Each row of a before or after table is a point. One or more steps were done to the points. Then noise was added and the rows were shuffled. The steps act on columns, c1 being the first. What was done? A step turns or swaps two columns, mirrors them in a line or flattens them onto one, adds a multiple of one to another, or multiplies or shifts one. Angles are multiples of 10 degrees, from the lower column toward the higher: turns from -170 to 170, lines from 10 to 170 but not 90. Use the fewest steps. Two steps may share a column if one is a turn and the other turns, adds or multiplies; they go together, in the order done. Otherwise the lowest column goes first.

Before (10 x 2):
[[-0.07 -0.20]
 [-0.19  0.36]
 [-0.14 -0.01]
 [ 0.10  0.06]
 [-0.12 -0.40]
 [-0.04  0.13]
 [ 0.01  0.45]
 [ 0.21  0.07]
 [ 0.12  0.11]
 [-0.01  0.06]]
After, 10 rows:
[[-0.08  0.17]
 [-0.18  0.29]
 [-0.36 -0.50]
 [-0.19  0.14]
 [-0.44 -0.02]
 [-0.41 -1.00]
 [-0.49  0.90]
 [-0.34  0.31]
 [-0.30  1.13]
 [-0.31  0.15]]
Steps: shift c1 by -0.30; multiply c2 by 2.5

Before, 9 rows:
[[-0.38  0.03  0.17  0.10 -0.71  0.05]
 [-0.23  0.02  0.01  0.23  0.08  0.14]
 [-0.31 -0.06 -0.03  0.13  0.24 -0.23]
 [-0.33 -0.59  0.18  0.11 -0.40  0.02]
 [-0.05 -0.26  0.27  0.28 -0.46 -0.03]
 [-0.13  0.03 -0.06  0.22  0.17 -0.18]
 [-0.27  0.00  0.34  0.08  0.19 -0.09]
 [-0.01  0.01  0.06 -0.38  0.24  0.04]
 [-0.17  0.04  0.22 -0.15 -0.89 -0.10]]
After:
[[-0.39 -0.03  0.32 -0.99 -0.72  0.09]
 [-0.26 -0.04  0.67  0.39  0.19 -0.04]
 [-0.01 -0.28  0.54 -0.42 -0.46  0.07]
 [-0.24 -0.63  0.35 -0.51 -0.40  0.06]
 [-0.01  0.01  0.14 -0.01  0.25 -0.11]
 [-0.23 -0.02  0.00  0.30  0.07  0.20]
 [-0.30 -0.12 -0.05  0.56  0.24 -0.17]
 [-0.14  0.00 -0.12  0.52  0.17 -0.09]
 [-0.15  0.01  0.44 -1.46 -0.90 -0.14]]
Steps: turn c1 and c2 by 10 degrees; multiply c3 by 2; turn c4 and c6 by 20 degrees; add 1.5 times c5 to c4
